Each row is a point. Examples show where two turns around zero, p and q, send a point. Write where each new point lands after one turn and then the other. Backwards means that the second turn is done in reverse. Each puzzle has new turns, and all numbers are rounded.
(in the rows, 128 means zero)

Turn p:
[73, 123] -> [171, 163]
[155, 143] -> [114, 101]
[155, 119] -> [101, 121]
Turn q:
[93, 107] -> [162, 151]
[111, 157] -> [147, 100]
[155, 91] -> [99, 163]
[154, 157] -> [104, 97]
Where do these land?
p, then q backwards: [182, 122] -> [178, 150]
q, then p: [108, 142] -> [104, 127]
p, then q: [94, 120] -> [106, 101]

Turn p:
[145, 93, 145, 177] -> [145, 181, 124, 162]
[127, 132, 167, 106] -> [91, 135, 106, 116]
[152, 135, 116, 124] -> [136, 110, 117, 144]
[79, 125, 71, 84] -> [161, 88, 152, 62]
[137, 156, 140, 149] -> [107, 126, 142, 156]
Turn q:
[128, 94, 163, 78] -> [148, 148, 72, 98]
[84, 171, 110, 157] -> [68, 109, 152, 147]
[129, 123, 126, 115] -> [133, 132, 116, 132]
[119, 119, 140, 159] -> [124, 105, 145, 107]
[159, 81, 138, 135] -> [180, 116, 126, 106]
[117, 137, 102, 82] -> [120, 144, 92, 165]
[160, 171, 117, 170] -> [124, 142, 194, 142]
Where do these land?
q, then p: [99, 108, 167, 159] -> [133, 125, 97, 76]
q, then p backwards: [154, 111, 116, 157] -> [119, 133, 87, 140]
p, then q: [111, 98, 101, 133] -> [149, 166, 133, 129]
q, then p: [141, 206, 134, 82] -> [80, 103, 201, 142]
p, then q: [121, 120, 154, 131] -> [103, 133, 127, 139]
p, then q: [92, 138, 125, 131] -> [118, 147, 108, 105]
p, then q: [178, 115, 98, 103] -> [179, 103, 142, 157]

Turn p:
[142, 152, 105, 117, 126, 91, 157, 99] -> [138, 127, 115, 169, 147, 140, 164, 154]
[117, 131, 159, 174, 97, 154, 103, 147] -> [98, 110, 135, 87, 135, 82, 117, 104]
[137, 153, 102, 109, 134, 104, 125, 109] -> [141, 124, 114, 154, 144, 141, 131, 163]
[83, 85, 111, 144, 97, 134, 132, 164] -> [132, 181, 136, 78, 149, 117, 131, 100]
[182, 152, 69, 104, 154, 140, 168, 92] -> [98, 127, 102, 170, 117, 197, 156, 175]
[143, 165, 110, 74, 132, 129, 180, 120] -> [117, 155, 92, 196, 120, 152, 135, 138]
[139, 86, 171, 136, 109, 125, 90, 152] -> [157, 110, 124, 79, 99, 97, 121, 101]
[114, 112, 170, 169, 155, 125, 99, 173] -> [133, 122, 182, 94, 98, 83, 109, 120]
[127, 124, 135, 124, 146, 136, 155, 82] -> [124, 109, 140, 157, 135, 163, 142, 107]
[95, 119, 148, 128, 131, 142, 71, 143] -> [144, 118, 142, 95, 136, 109, 73, 116]
Turn q:
[144, 144, 162, 123, 167, 133, 161, 120] -> [136, 166, 142, 147, 151, 166, 136, 145]
[116, 114, 129, 152, 136, 83, 92, 167] -> [146, 119, 86, 126, 140, 82, 109, 161]
[91, 121, 87, 87, 80, 155, 143, 135] -> [72, 105, 137, 119, 88, 108, 167, 100]
[141, 101, 98, 132, 91, 138, 90, 170] -> [151, 77, 127, 117, 107, 78, 146, 125]
[166, 157, 156, 77, 142, 105, 137, 78] -> [100, 133, 187, 150, 159, 168, 91, 147]
[75, 105, 91, 138, 155, 149, 127, 80] -> [99, 142, 99, 57, 114, 157, 126, 108]
[126, 147, 119, 150, 169, 143, 96, 134] -> [152, 107, 92, 116, 141, 160, 129, 143]
[147, 158, 155, 150, 89, 104, 161, 136] -> [139, 152, 136, 190, 115, 114, 107, 110]
[153, 98, 104, 128, 144, 110, 162, 140] -> [143, 154, 149, 115, 95, 118, 134, 164]
[87, 122, 155, 110, 114, 173, 85, 106] -> [103, 101, 118, 102, 177, 131, 146, 78]
[161, 139, 152, 161, 120, 115, 155, 142] -> [167, 155, 135, 167, 121, 124, 118, 127]
Where do these land?
q, then p: [142, 158, 109, 95, 98, 96, 120, 124] -> [147, 126, 151, 83, 144, 100, 123, 103]
q, then p backwards: [123, 155, 116, 98, 147, 162, 138, 117] -> [148, 116, 106, 142, 143, 148, 152, 95]
p, then q backwards: [143, 141, 149, 155, 65, 116, 88, 121] -> [94, 96, 124, 129, 118, 128, 64, 159]
q, then p backwards: [126, 158, 101, 145, 151, 126, 101, 134] -> [162, 131, 119, 101, 125, 136, 102, 106]
p, then q backwards: [58, 31, 111, 117, 128, 101, 144, 144] -> [157, 70, 174, 179, 149, 181, 167, 79]
q, then p: [153, 72, 181, 130, 150, 166, 146, 79] -> [119, 81, 123, 205, 86, 137, 97, 120]
q, then p: [146, 150, 129, 142, 134, 106, 119, 141] -> [121, 124, 132, 95, 117, 119, 132, 148]
p, then q: [145, 75, 103, 140, 137, 166, 145, 150] -> [79, 112, 147, 150, 131, 144, 158, 90]
q, then p: [95, 160, 118, 144, 128, 105, 147, 145] -> [106, 148, 129, 107, 169, 122, 133, 153]
p, then q backwards: [153, 154, 193, 94, 123, 141, 116, 120] -> [124, 164, 102, 157, 73, 113, 101, 145]
p, then q backwards: [123, 154, 99, 147, 147, 123, 144, 134] -> [133, 131, 141, 91, 144, 111, 149, 135]

Turn p:
[141, 119, 105, 100, 128, 141, 109, 141, 161, 127, 149] -> [98, 135, 112, 116, 147, 98, 118, 132, 141, 111, 105]
[143, 145, 150, 142, 106, 165, 152, 145, 136, 103, 108] -> [113, 157, 127, 121, 98, 116, 131, 110, 84, 128, 154]
[126, 158, 153, 150, 152, 69, 111, 128, 180, 133, 155] -> [113, 155, 147, 124, 180, 159, 120, 161, 166, 116, 173]
[111, 110, 125, 134, 85, 136, 137, 137, 73, 142, 152] -> [141, 98, 108, 139, 104, 170, 116, 111, 99, 111, 95]
[116, 113, 118, 116, 85, 130, 99, 141, 122, 131, 77] -> [136, 132, 146, 118, 144, 125, 158, 76, 107, 128, 92]
[135, 153, 148, 135, 123, 115, 105, 104, 138, 115, 156] -> [131, 126, 143, 131, 160, 131, 104, 151, 114, 109, 151]
[125, 95, 160, 151, 124, 157, 130, 121, 155, 117, 133] -> [96, 115, 141, 94, 112, 128, 149, 149, 104, 122, 141]
[144, 136, 91, 139, 117, 103, 121, 140, 101, 114, 115] -> [124, 125, 134, 177, 137, 131, 122, 95, 132, 136, 119]
[171, 111, 145, 141, 148, 146, 128, 153, 126, 153, 136] -> [98, 107, 89, 109, 128, 129, 123, 119, 129, 155, 153]
[100, 126, 116, 127, 170, 127, 122, 129, 105, 149, 137] -> [145, 119, 125, 126, 122, 142, 114, 150, 155, 163, 105]
[122, 154, 114, 135, 169, 131, 189, 87, 117, 148, 101] -> [175, 129, 140, 137, 72, 111, 124, 133, 170, 147, 162]
[102, 117, 113, 65, 129, 116, 132, 110, 122, 103, 116] -> [165, 140, 123, 146, 134, 96, 158, 148, 133, 111, 86]
Turn q:
[90, 162, 123, 152, 173, 137, 161, 147, 113, 100, 140] -> [108, 96, 123, 109, 163, 135, 150, 132, 171, 158, 89]
[157, 105, 129, 143, 114, 162, 96, 136, 84, 155, 130] -> [127, 149, 165, 138, 100, 98, 104, 154, 120, 164, 150]
[138, 102, 93, 141, 125, 156, 109, 164, 127, 167, 131] -> [160, 136, 169, 137, 109, 152, 110, 161, 136, 152, 144]
[139, 102, 132, 81, 115, 105, 122, 123, 139, 105, 108] -> [134, 125, 90, 143, 107, 126, 139, 121, 122, 96, 166]
[133, 118, 148, 114, 103, 88, 107, 124, 116, 155, 105] -> [151, 131, 137, 150, 112, 90, 116, 115, 119, 89, 138]
[108, 165, 145, 146, 128, 135, 135, 143, 146, 95, 144] -> [118, 146, 106, 131, 167, 135, 147, 126, 141, 140, 93]
[120, 136, 143, 144, 144, 145, 154, 125, 145, 123, 108] -> [106, 135, 138, 110, 153, 142, 133, 111, 150, 124, 131]
[158, 125, 111, 108, 90, 91, 98, 90, 124, 129, 93] -> [150, 121, 121, 136, 128, 95, 125, 126, 71, 91, 169]
[164, 87, 115, 152, 154, 142, 90, 142, 127, 161, 148] -> [151, 145, 179, 125, 77, 139, 141, 136, 117, 162, 138]
[118, 130, 128, 146, 120, 123, 168, 125, 128, 113, 152] -> [105, 128, 116, 105, 133, 137, 129, 148, 134, 116, 96]
[88, 137, 137, 94, 115, 109, 131, 82, 148, 108, 123] -> [102, 102, 92, 155, 144, 138, 125, 98, 104, 93, 123]
[122, 167, 132, 116, 156, 143, 164, 135, 140, 125, 153] -> [125, 121, 101, 98, 144, 149, 117, 107, 150, 152, 99]
Where do these land?
q, then p: [99, 156, 113, 130, 143, 125, 154, 135, 142, 117, 149] -> [122, 127, 133, 110, 110, 94, 149, 119, 144, 154, 114]
p, then q: [128, 111, 132, 147, 138, 105, 146, 108, 135, 112, 181] -> [123, 153, 128, 152, 128, 153, 154, 165, 158, 141, 117]
p, then q: [131, 131, 111, 149, 103, 129, 110, 115, 128, 171, 173] -> [109, 133, 123, 174, 113, 147, 156, 120, 113, 147, 163]
p, then q: [119, 103, 147, 107, 128, 116, 134, 140, 139, 120, 166] -> [135, 113, 115, 127, 146, 148, 140, 157, 160, 140, 140]
q, then p backwards: [125, 129, 147, 100, 132, 117, 123, 110, 143, 117, 161] -> [135, 116, 120, 118, 106, 142, 146, 162, 104, 130, 128]
q, then p: [142, 115, 145, 107, 138, 119, 121, 133, 140, 170, 31] -> [104, 104, 130, 140, 163, 117, 110, 204, 112, 85, 171]
q, then p: [143, 140, 125, 129, 131, 115, 78, 172, 138, 142, 86] -> [106, 113, 106, 140, 138, 128, 109, 137, 139, 121, 199]
p, then q: [112, 116, 135, 155, 123, 117, 112, 119, 101, 136, 89] -> [97, 146, 147, 108, 104, 121, 99, 109, 133, 125, 139]
p, then q: [134, 148, 157, 117, 148, 142, 127, 137, 115, 128, 166] -> [166, 117, 131, 142, 121, 127, 127, 152, 130, 163, 131]
p, then q: [140, 112, 128, 137, 152, 156, 146, 110, 142, 107, 117] -> [140, 132, 120, 140, 114, 120, 116, 144, 138, 93, 99]
q, then p backwards: [116, 124, 118, 101, 139, 120, 93, 104, 117, 105, 167] -> [145, 96, 128, 129, 129, 146, 141, 145, 78, 106, 123]
p, then q: [151, 134, 87, 151, 104, 111, 167, 120, 97, 134, 144] -> [96, 156, 152, 141, 137, 139, 151, 158, 81, 122, 125]
p, then q: [143, 156, 138, 145, 94, 121, 138, 136, 143, 127, 86] -> [96, 124, 108, 110, 130, 111, 115, 107, 96, 140, 98]
p, then q: [109, 117, 107, 115, 119, 199, 144, 152, 113, 106, 77] -> [135, 110, 129, 127, 152, 71, 78, 132, 109, 72, 138]

Turn p:
[124, 116, 114, 151, 126, 147, 121, 137, 117, 126, 143, 129, 139, 118] -> [128, 142, 137, 125, 115, 117, 102, 133, 148, 136, 117, 123, 124, 120]
[107, 135, 131, 129, 132, 97, 118, 143, 225, 133, 137, 119, 130, 137] -> [155, 82, 116, 149, 209, 120, 115, 143, 123, 128, 125, 130, 156, 112]
[134, 126, 125, 136, 132, 148, 127, 137, 113, 143, 141, 119, 142, 113] -> [125, 135, 140, 132, 111, 123, 111, 133, 148, 125, 142, 121, 114, 122]
[149, 121, 131, 112, 110, 138, 134, 137, 110, 143, 141, 135, 131, 137] -> [100, 150, 141, 129, 131, 132, 134, 122, 130, 123, 139, 128, 107, 120]
[140, 133, 149, 128, 127, 151, 117, 72, 113, 145, 119, 120, 129, 136] -> [149, 148, 138, 99, 111, 130, 154, 103, 141, 103, 156, 131, 142, 128]
[109, 129, 137, 126, 138, 100, 144, 142, 112, 147, 147, 120, 120, 141] -> [110, 110, 121, 133, 142, 140, 131, 126, 147, 125, 124, 115, 110, 162]
[145, 144, 121, 133, 120, 131, 120, 142, 131, 138, 98, 150, 95, 127] -> [142, 126, 149, 130, 127, 145, 142, 115, 100, 162, 126, 125, 116, 117]
[142, 93, 121, 117, 124, 122, 117, 105, 204, 131, 82, 123, 126, 141] -> [171, 121, 96, 139, 171, 107, 135, 92, 92, 117, 131, 138, 146, 85]
[150, 142, 125, 119, 123, 119, 169, 97, 114, 134, 122, 120, 132, 115] -> [121, 126, 109, 130, 106, 152, 150, 120, 142, 121, 148, 164, 120, 123]
[150, 115, 134, 160, 120, 96, 140, 130, 120, 127, 125, 129, 149, 140] -> [133, 157, 103, 148, 135, 162, 122, 125, 142, 124, 114, 126, 125, 130]
[141, 111, 122, 133, 135, 119, 137, 136, 113, 129, 143, 124, 107, 122] -> [121, 137, 117, 124, 128, 128, 116, 123, 130, 146, 133, 135, 104, 146]
[145, 144, 119, 112, 165, 148, 115, 142, 128, 130, 127, 138, 137, 137] -> [138, 132, 161, 158, 119, 108, 129, 136, 112, 121, 139, 134, 123, 141]
[94, 123, 136, 149, 135, 141, 121, 139, 112, 119, 147, 180, 127, 136] -> [128, 143, 151, 118, 128, 107, 145, 151, 148, 145, 81, 109, 124, 141]
[100, 141, 112, 116, 119, 105, 123, 102, 110, 132, 143, 120, 132, 139] -> [114, 108, 133, 103, 127, 142, 126, 119, 138, 98, 109, 141, 134, 148]
[124, 133, 142, 117, 119, 140, 128, 133, 112, 144, 89, 114, 144, 63] -> [139, 104, 114, 117, 79, 139, 129, 148, 121, 120, 154, 104, 106, 89]
[85, 141, 126, 123, 127, 153, 129, 142, 116, 96, 134, 114, 121, 144] -> [96, 109, 139, 122, 110, 105, 123, 131, 129, 138, 114, 112, 165, 145]
[137, 129, 129, 115, 125, 121, 117, 141, 127, 60, 138, 122, 115, 132] -> [104, 145, 113, 122, 127, 120, 112, 153, 88, 144, 122, 141, 159, 148]
Turn q:
[132, 152, 129, 116, 132, 119, 152, 109, 131, 148, 126, 124, 121, 100] -> [112, 144, 135, 128, 129, 142, 142, 126, 120, 143, 113, 103, 156, 143]
[138, 104, 153, 125, 142, 107, 153, 143, 99, 116, 98, 164, 145, 135] -> [140, 167, 149, 133, 142, 105, 140, 84, 121, 136, 153, 150, 118, 120]
[144, 112, 105, 145, 122, 162, 118, 120, 150, 117, 160, 106, 112, 114] -> [124, 87, 129, 116, 152, 159, 117, 169, 130, 121, 130, 133, 125, 133]
[138, 154, 140, 128, 109, 137, 130, 101, 117, 143, 119, 118, 159, 117] -> [120, 145, 148, 139, 106, 143, 150, 143, 144, 146, 109, 120, 134, 108]
[120, 115, 98, 123, 119, 135, 113, 131, 133, 142, 155, 98, 142, 105] -> [143, 105, 128, 113, 134, 155, 125, 143, 149, 119, 111, 97, 111, 135]
[124, 150, 145, 114, 142, 153, 123, 131, 114, 145, 125, 122, 129, 114] -> [140, 139, 151, 131, 110, 126, 137, 141, 130, 114, 111, 127, 151, 141]
[122, 117, 164, 131, 139, 113, 157, 125, 110, 152, 98, 130, 135, 158] -> [133, 173, 125, 158, 126, 107, 152, 115, 117, 116, 153, 121, 132, 111]
[125, 111, 113, 110, 102, 129, 113, 135, 139, 107, 157, 146, 97, 147] -> [120, 96, 112, 106, 140, 117, 85, 122, 142, 123, 145, 134, 139, 116]
[130, 121, 112, 121, 117, 134, 95, 119, 147, 112, 127, 95, 110, 108] -> [118, 74, 131, 135, 139, 132, 125, 137, 131, 122, 103, 118, 124, 129]
[131, 125, 135, 128, 149, 108, 146, 143, 109, 97, 129, 121, 143, 163] -> [134, 150, 121, 162, 131, 117, 111, 112, 140, 133, 151, 146, 104, 144]
[102, 152, 141, 140, 146, 127, 141, 89, 93, 149, 103, 140, 142, 117] -> [106, 180, 157, 131, 103, 116, 143, 136, 104, 128, 111, 109, 121, 125]
[132, 124, 88, 123, 116, 137, 120, 154, 155, 115, 119, 149, 106, 151] -> [135, 105, 89, 101, 150, 99, 113, 134, 131, 139, 124, 150, 131, 128]
[147, 148, 129, 143, 136, 119, 106, 113, 110, 157, 137, 115, 131, 112] -> [146, 126, 145, 138, 103, 148, 128, 143, 105, 146, 116, 104, 130, 124]
[113, 121, 118, 145, 94, 128, 124, 172, 161, 102, 139, 145, 97, 130] -> [123, 100, 82, 100, 143, 138, 106, 107, 125, 109, 122, 165, 134, 118]
[123, 115, 150, 128, 154, 113, 128, 132, 151, 118, 128, 147, 150, 150] -> [124, 129, 120, 129, 110, 115, 147, 110, 130, 127, 168, 142, 112, 142]
Where do these land?
q, then p backwards: [91, 101, 171, 128, 109, 140, 126, 139, 143, 108, 115, 153, 107, 147] -> [132, 114, 110, 79, 112, 146, 138, 89, 139, 133, 132, 101, 155, 136]
q, then p backwards: [136, 158, 120, 108, 161, 130, 136, 122, 150, 133, 115, 104, 146, 124] -> [111, 139, 150, 139, 163, 122, 152, 137, 110, 112, 131, 145, 118, 144]
q, then p: [139, 125, 144, 131, 113, 117, 97, 143, 163, 100, 120, 128, 150, 160] -> [136, 137, 112, 105, 155, 120, 126, 120, 142, 149, 98, 155, 100, 103]
q, then p: [93, 112, 137, 153, 126, 122, 125, 119, 120, 89, 110, 138, 123, 160] -> [138, 112, 127, 86, 128, 135, 129, 146, 118, 153, 90, 136, 126, 154]
q, then p: [143, 119, 148, 154, 133, 120, 132, 123, 116, 164, 142, 107, 112, 120] -> [114, 152, 135, 132, 92, 129, 105, 136, 147, 138, 152, 121, 134, 130]
q, then p: [136, 142, 118, 105, 155, 131, 121, 111, 134, 129, 145, 107, 152, 99] -> [114, 132, 121, 145, 153, 122, 139, 96, 136, 131, 148, 98, 148, 123]
q, then p: [116, 96, 124, 145, 130, 116, 135, 161, 123, 125, 122, 146, 98, 133] -> [137, 144, 134, 114, 105, 122, 125, 137, 109, 116, 121, 161, 118, 162]
p, then q: [127, 152, 103, 119, 146, 159, 127, 109, 108, 147, 139, 157, 147, 125] -> [102, 127, 123, 132, 124, 137, 138, 90, 123, 126, 145, 158, 157, 104]
q, then p: [134, 139, 102, 95, 142, 136, 115, 113, 116, 143, 142, 123, 120, 141] -> [126, 126, 123, 145, 156, 145, 101, 122, 115, 110, 141, 104, 129, 130]
q, then p: [133, 155, 108, 111, 122, 111, 113, 117, 128, 135, 148, 109, 137, 98] -> [131, 124, 125, 131, 131, 122, 124, 88, 125, 116, 149, 99, 140, 102]
p, then q: [145, 145, 110, 116, 136, 121, 108, 97, 157, 135, 104, 128, 142, 107] -> [138, 123, 172, 114, 146, 141, 117, 116, 128, 155, 141, 155, 130, 121]
p, then q backwards: [143, 144, 135, 148, 120, 124, 165, 131, 126, 134, 149, 129, 93, 120] -> [162, 135, 116, 128, 124, 121, 148, 120, 150, 105, 141, 137, 160, 128]
q, then p: [136, 116, 115, 151, 119, 150, 143, 132, 144, 134, 143, 102, 120, 112] -> [123, 132, 137, 155, 108, 89, 120, 128, 122, 145, 132, 122, 126, 130]
p, then q: [149, 149, 106, 100, 123, 143, 135, 104, 125, 140, 111, 95, 139, 114] -> [103, 119, 158, 96, 129, 152, 102, 119, 141, 127, 142, 137, 124, 106]
p, then q: [101, 124, 145, 150, 111, 127, 126, 169, 97, 132, 120, 148, 121, 137] -> [131, 130, 108, 162, 134, 123, 154, 144, 129, 93, 99, 111, 138, 122]
q, then p: [107, 95, 141, 123, 107, 104, 139, 138, 131, 116, 121, 156, 154, 158] -> [140, 104, 125, 91, 145, 127, 130, 145, 133, 133, 129, 180, 128, 135]
p, then q: [146, 104, 149, 140, 123, 126, 133, 149, 95, 111, 131, 146, 115, 121] -> [137, 142, 98, 136, 118, 123, 114, 144, 126, 123, 93, 114, 154, 130]
